Each row of a before or after table is a point. The points were changed in one or more steps. Then noise was added and the rows were shuffled. The steps act on columns, c1 being the first. Name the steps. A step turns or swaps two columns, mirrors them in a line or flattens them onto one, adds a multiple of one to another, or multiplies or shifts one. Angles are multiples of 10 degrees, from the lower column toward the higher: turns from -170 to 170, lines from 10 to 170 but not 90. Use the fewest steps. Two steps may share a column if one is a turn and the other turns, adds or multiplies; they go together, in the order done. Otherwise the lowest column goes first.

Before (14 x 3)
23 -27 -1
-3 30 -11
-14 2 -12
-17 32 -121
39 27 -4
-15 31 5
-19 12 8
6 -26 -24
32 -50 5
-18 18 5
-12 22 11
44 18 6
4 -37 -4
-7 -19 9
After (14 x 3)
-7 -15 10
4 29 -10
-13 19 5
-14 12 -16
29 -51 10
-3 -35 -4
-12 31 0
-1 -30 -24
-6 29 13
43 19 -5
-16 40 -119
-17 9 9
18 -33 0
41 9 12
Steps: turn c1 and c2 by -10 degrees

Before (14 x 8)
25 -1 -12 -43 -58 -55 16 26
35 25 4 -24 20 -75 -34 41
40 -6 1 7 25 19 9 -47
45 -2 -19 -31 -8 -70 -18 3
-7 -22 28 31 36 6 -44 -29
8 -66 29 14 27 31 -29 1
-16 7 -32 60 -31 1 4 -46
-3 -14 4 43 1 -3 -29 -28
33 -9 60 -16 -36 17 -26 16
8 -8 -32 -47 -84 -55 3 19
-36 5 9 -6 -16 -13 13 -52
19 27 -40 -63 -1 -42 -19 56
9 -44 15 -4 -19 45 -81 -55
-9 -32 19 38 25 -13 0 -49
After (14 x 8)
11 -39 18 -2 42 73 -80 -55
-10 -14 1 42 62 -4 -26 -29
9 -67 21 12 89 53 -28 4
20 33 -37 -61 63 -66 -19 49
1 -7 -31 -48 -22 -85 0 24
-9 -31 18 32 84 -22 4 -49
-19 7 -37 58 28 9 7 -45
21 -2 -14 -43 1 -91 15 25
32 -9 62 -13 28 35 -30 17
44 -1 -20 -37 51 -115 -17 6
-32 7 8 -6 45 -23 15 -48
37 -10 0 5 82 34 10 -48
-15 -23 27 29 98 9 -45 -27
35 26 6 -26 85 -121 -35 41
Steps: shift c5 by 60; multiply c6 by 1.6

Before (14 x 11)
-72 2 23 -62 -27 38 -14 -22 60 50 -33
-32 41 49 -57 -84 60 17 -16 49 48 -100
-53 16 43 -47 -64 -10 15 14 31 71 -35
35 17 -20 72 25 -38 30 95 46 9 13
-9 90 -43 54 21 -1 13 36 11 35 43
35 30 -5 10 53 -40 38 21 -6 -12 8
28 47 9 75 37 -15 -45 44 79 28 24
-64 44 -18 -40 -55 -31 -53 42 -38 -31 -53
-87 12 -10 -47 -76 2 7 22 59 0 -48
-50 30 35 -30 -27 -14 -15 78 0 26 -18
64 14 -21 8 -34 -37 6 34 -2 6 49
-1 29 22 60 -26 -64 30 -6 -41 -32 28
-7 -43 22 16 -43 63 37 -34 -41 35 -23
9 12 54 7 -29 66 53 -11 -13 -26 42
After (14 x 11)
-14 -25 46 -46 -67 -14 -52 18 36 45 63
-4 13 -6 6 55 -37 92 23 -7 13 -37
13 2 11 71 41 -15 -9 42 82 56 -35
34 13 54 6 -28 61 24 -11 -12 0 -27
-3 1 -22 73 26 -38 57 98 51 22 -37
-15 -19 23 8 -44 62 -12 -35 -44 -18 11
-4 -18 26 -59 -29 37 -44 -23 59 29 76
5 -5 40 -29 -27 -13 -38 76 1 41 51
38 8 -43 50 19 3 34 35 13 100 -3
-24 22 -18 -40 -54 -29 -107 46 -43 23 79
-16 0 -10 -51 -77 3 -69 18 59 10 97
25 5 -19 5 -30 -37 -23 29 0 12 -79
-87 -2 52 -59 -81 58 -66 -12 46 58 67
24 16 20 57 -30 -69 6 -6 -41 10 -9
Steps: turn c1 and c11 by -110 degrees; turn c2 and c10 by 60 degrees; multiply c2 by 0.4; add 1 times c5 to c7

Before (13 x 18)
-47 -18 4 -12 43 -10 -13 30 -9 31 33 6 -22 6 27 15 4 48
-19 -38 -43 20 -15 13 -42 1 48 14 27 -34 -42 -7 -18 66 48 -64
44 -11 28 -30 -13 17 -32 26 16 -2 15 -27 26 -10 -59 44 -11 28
17 -10 19 -26 56 -17 -12 -11 6 58 0 -34 -40 0 27 -13 15 -7
-13 29 -14 -2 58 -34 -46 1 4 61 41 -29 -17 30 26 -30 23 17
-6 20 -13 -21 6 -47 -6 6 22 36 9 -24 -49 16 4 -12 16 26
20 -33 15 -26 -21 50 -21 0 40 -13 40 -41 -12 -23 -23 -11 -27 22
52 10 36 12 -29 35 18 -9 -25 4 21 -41 3 -26 -63 13 -29 -2
-13 -6 31 -32 -6 -40 -30 -18 -21 67 44 -31 -13 -13 13 6 40 -18
19 27 26 -2 -15 45 -38 34 16 9 -5 -57 -37 -32 -67 4 6 20
16 -11 10 4 -28 37 -8 -7 29 40 -5 -37 17 -43 -61 15 -15 20
-33 -9 -1 37 -3 -8 -21 2 62 -26 14 -39 -10 -56 -17 52 15 -52
-7 -10 -11 -9 26 -20 -21 -8 -13 17 -16 -51 -20 6 -4 -53 44 8
After (13 x 18)
-7 -8 -1 -3 22 -55 -21 -6 -12 18 7 -51 -18 -11 8 -20 123 -14
-6 19 -11 -1 9 -15 -6 5 23 34 25 -22 -50 -19 21 -50 53 11
22 -33 16 -29 -23 -10 -20 -2 41 -14 23 -44 -11 21 23 50 30 42
52 10 12 -57 -27 12 17 -7 -24 9 -3 -44 5 42 -24 34 34 18
-33 -11 52 -10 -4 54 -21 4 66 -25 -52 -38 -11 19 -38 -6 70 12
-12 33 -22 24 56 -29 -46 2 6 63 15 -30 -14 -24 6 -35 65 40
-43 -18 -5 26 45 18 -13 30 -6 29 46 4 -19 2 17 -9 -8 33
43 -10 -1 -64 -12 45 -32 25 15 -1 27 -26 27 27 20 17 29 13
-22 -38 24 -16 -16 66 -43 -2 47 12 -62 -36 -42 -38 -24 13 102 27
20 28 21 -67 -16 1 -38 34 17 10 20 -56 -36 35 -11 48 93 -4
16 -11 -7 21 59 -13 -13 -11 7 58 -7 -32 -40 18 30 -20 70 2
-16 -5 0 2 -6 6 -32 -21 -21 66 -15 -29 -15 36 32 -37 85 48
15 -12 37 -60 -29 17 -8 -8 27 38 18 -38 17 26 -16 37 43 -5
Steps: turn c3 and c14 by 110 degrees; turn c4 and c15 by -80 degrees; swap c6 and c16; swap c11 and c18; add -1.5 times c12 to c17
